Every row gives one point. Before rounding, the points of a table are all equally far from one centre. They may lie mostly on one side of it. Where is the centre, to within rounding?

Points, 9 rows:
| +0.63 | -0.19 | -0.18 |
| -0.39 | -0.60 | -0.33 |
| +0.47 | -0.19 | -0.35 |
| +0.51 | -0.17 | -0.30 |
| +0.40 | -0.02 | -0.23 |
| +0.34 | -1.03 | -0.27 |
| +0.30 | -0.51 | -0.52 |
| -0.24 | +0.08 | +0.28 |
| +0.69 | -0.25 | -0.14 |
Centre: | +0.11 | -0.52 | +0.16 |

Points, 15 rows:
| +0.45 | +0.76 | +0.24 | +0.30 | +0.07 | +0.24 | -0.62 | -0.39 | -0.45 |
| +0.12 | -0.04 | +0.47 | +0.34 | -0.76 | +0.11 | -0.17 | -0.71 | -0.71 |
| +0.41 | +0.44 | +0.12 | +0.27 | +0.31 | +0.28 | -0.79 | -0.43 | -0.22 |
| -0.19 | +0.40 | +0.53 | +0.20 | +0.31 | +0.52 | -0.80 | -0.34 | -0.11 |
| +0.27 | +0.13 | -0.53 | +0.27 | -0.33 | -0.19 | -0.50 | -0.24 | -0.38 |
| -0.22 | +0.06 | +0.41 | +0.11 | +0.17 | +0.39 | -0.76 | -0.62 | +0.29 |
| +0.47 | -0.03 | +0.32 | -0.29 | +0.32 | -0.06 | -0.40 | -0.30 | +0.55 |
| +0.33 | +0.01 | +0.07 | +0.62 | +0.33 | -0.76 | -0.54 | -0.52 | -0.32 |
| -0.44 | -0.27 | -0.02 | +0.27 | -0.12 | +0.40 | -0.72 | +0.03 | +0.06 |
| -0.34 | +0.23 | +0.29 | -0.28 | -0.01 | +0.18 | -0.51 | -0.80 | -0.35 |
| -0.23 | +0.05 | -0.07 | +0.49 | +0.24 | +0.12 | -0.40 | -0.89 | +0.29 |
| -0.71 | -0.22 | +0.77 | -0.01 | +0.19 | -0.60 | -0.28 | -0.48 | -0.03 |
| +0.42 | +0.70 | -0.14 | +0.58 | +0.29 | -0.04 | -0.02 | -0.67 | +0.02 |
| +0.39 | +0.23 | +0.64 | +0.87 | -0.01 | +0.39 | -0.65 | -0.52 | -0.09 |
| +0.51 | +0.28 | +0.10 | +0.21 | -0.02 | -0.05 | -0.54 | -0.58 | -0.79 |
Centre: | +0.00 | +0.12 | +0.40 | +0.31 | -0.06 | -0.13 | -0.05 | -0.13 | -0.10 |

Points, 24 rows:
| -0.29 | +0.41 | +0.28 | -0.76 | -1.18 | -0.20 | +0.17 | +0.31 | -0.41 | +0.35 | -0.07 | -0.17 | +0.01 | -0.60 | +0.67 | +0.16 | -0.23 | +0.21 | +0.55 | -0.08 |
| +0.07 | +0.08 | -0.21 | -0.83 | -0.30 | -0.06 | -0.39 | +0.42 | -0.59 | -0.29 | -0.40 | +0.05 | -0.10 | -0.45 | +0.85 | +0.32 | +0.28 | +0.21 | +0.41 | -0.43 |
| -0.16 | +0.04 | +0.33 | -0.72 | -0.25 | -0.04 | +0.10 | +0.41 | -0.43 | -0.29 | -0.69 | +0.01 | +0.23 | -0.15 | +0.14 | -0.10 | -0.02 | +0.16 | -0.45 | +0.07 |
| -0.22 | +0.07 | +0.04 | -0.11 | -1.09 | +0.13 | +0.11 | +0.42 | +0.20 | +0.37 | -0.31 | +0.40 | +0.42 | +0.06 | +0.66 | +0.24 | +0.04 | +0.47 | -0.01 | -0.15 |
| -0.59 | +0.06 | +0.55 | -0.55 | -1.11 | -0.66 | -0.04 | +0.22 | -0.29 | +0.29 | -0.62 | +0.12 | +0.09 | +0.14 | +0.28 | -0.05 | -0.02 | -0.03 | +0.32 | -0.23 |
| -0.27 | +0.71 | +0.11 | -0.65 | -0.88 | -0.30 | -0.19 | +0.17 | -0.36 | +0.05 | -0.50 | +0.19 | +0.47 | -0.38 | +0.31 | +0.04 | +0.32 | +0.50 | +0.11 | -0.82 |
| -0.65 | +0.41 | +0.52 | -0.64 | -1.30 | +0.17 | -0.24 | +0.11 | -0.19 | -0.17 | -0.42 | +0.11 | -0.35 | -0.52 | +0.33 | +0.50 | +0.11 | +0.38 | +0.11 | -0.23 |
| +0.10 | +0.49 | +0.09 | -0.77 | -0.84 | -0.32 | -0.25 | +0.61 | -0.43 | -0.25 | +0.05 | +0.11 | +0.04 | -0.16 | +0.43 | -0.08 | -0.01 | +0.83 | +0.83 | -0.33 |
| -0.35 | +0.14 | +0.37 | -0.52 | -0.76 | +0.19 | +0.28 | +0.09 | -0.39 | +0.08 | -0.28 | +0.32 | +0.14 | -0.25 | +0.84 | -0.02 | -0.13 | +0.36 | +0.12 | -0.76 |
| -0.03 | +0.73 | +0.28 | -0.66 | -0.67 | +0.04 | -0.03 | +0.02 | -0.54 | -0.36 | +0.35 | -0.13 | -0.09 | +0.12 | -0.01 | +0.42 | -0.16 | +0.13 | +0.27 | -0.11 |
| -0.28 | +0.23 | -0.14 | -0.31 | -0.79 | -0.66 | -0.04 | -0.02 | -0.46 | -0.60 | -0.34 | -0.51 | +0.27 | -0.30 | +0.38 | +0.32 | -0.20 | +0.13 | -0.07 | +0.16 |
| -0.02 | +0.36 | +0.61 | -0.55 | -0.91 | -0.17 | +0.34 | +0.19 | -0.34 | +0.03 | -0.16 | -0.11 | +0.44 | -0.44 | +0.45 | +0.09 | -0.11 | +0.02 | +0.09 | -0.61 |
| -0.04 | +0.67 | +0.17 | -0.55 | -0.66 | -0.46 | +0.12 | +0.36 | -0.54 | +0.45 | -0.09 | +0.21 | -0.18 | -0.16 | +0.64 | +0.25 | +0.00 | +0.59 | +0.25 | -0.54 |
| -0.25 | +0.47 | +0.51 | -0.68 | -0.78 | +0.12 | +0.42 | +0.47 | -0.26 | +0.00 | +0.10 | +0.27 | +0.40 | -0.27 | +0.63 | +0.39 | +0.20 | +0.34 | +0.20 | -0.29 |
| -0.30 | +0.24 | +0.12 | -0.12 | -0.81 | +0.00 | +0.57 | +0.63 | -0.17 | -0.32 | -0.47 | +0.06 | -0.38 | -0.44 | +0.94 | +0.32 | -0.09 | +0.69 | +0.38 | +0.00 |
| -0.29 | +0.63 | +0.41 | +0.15 | -0.44 | -0.30 | -0.09 | -0.14 | -0.59 | -0.53 | -0.11 | -0.12 | -0.22 | +0.21 | +0.75 | +0.21 | +0.40 | +0.38 | -0.22 | -0.23 |
| +0.52 | +0.02 | +0.45 | -0.06 | -0.85 | -0.25 | +0.03 | +0.31 | +0.24 | -0.40 | -0.02 | +0.20 | +0.41 | -0.40 | -0.07 | +0.25 | +0.32 | +0.34 | +0.17 | -0.20 |
| -0.30 | +0.56 | +0.52 | -0.40 | -0.60 | -0.17 | +0.58 | +0.44 | -0.34 | -0.08 | -0.42 | +0.23 | +0.44 | -0.61 | +0.78 | -0.05 | -0.04 | +0.19 | +0.68 | -0.35 |
| +0.32 | +0.38 | +0.06 | -0.45 | -0.63 | -0.30 | -0.13 | -0.41 | -0.46 | -0.41 | -0.29 | +0.62 | -0.45 | -0.07 | +0.60 | +0.15 | +0.49 | +0.68 | +0.18 | +0.00 |
| -0.25 | +0.51 | +0.12 | +0.00 | -0.32 | -0.50 | -0.70 | +0.68 | -0.57 | -0.31 | -0.76 | +0.09 | -0.08 | -0.43 | +0.81 | -0.49 | +0.24 | +0.40 | +0.47 | -0.14 |
| -0.47 | +0.40 | +0.10 | -0.45 | -1.08 | -0.44 | -0.24 | +0.38 | -0.63 | -0.52 | -0.23 | -0.07 | -0.24 | -0.19 | +0.89 | -0.18 | -0.29 | +0.58 | +0.59 | +0.26 |
| -0.71 | +0.40 | +0.32 | -0.74 | -0.70 | -0.52 | +0.18 | +0.41 | -0.71 | -0.04 | -0.15 | -0.08 | +0.09 | -0.58 | +0.37 | -0.29 | +0.20 | +0.13 | +0.44 | -0.51 |
| -0.25 | +0.10 | +0.29 | -0.63 | -0.77 | -0.26 | -0.31 | +0.17 | +0.36 | +0.26 | +0.01 | +0.54 | +0.15 | -0.01 | +0.92 | -0.25 | +0.05 | +0.39 | +0.18 | -0.23 |
| +0.22 | +0.17 | +0.40 | -0.90 | -0.58 | -0.27 | +0.05 | +0.59 | -0.35 | -0.20 | -0.47 | +0.02 | -0.03 | -0.67 | +0.88 | +0.22 | +0.20 | +0.11 | +0.47 | -0.19 |
Centre: | -0.21 | +0.34 | +0.12 | -0.15 | -0.60 | -0.10 | -0.13 | +0.16 | -0.18 | -0.15 | -0.30 | +0.10 | -0.07 | -0.26 | +0.31 | -0.06 | +0.20 | +0.21 | +0.38 | +0.01 |
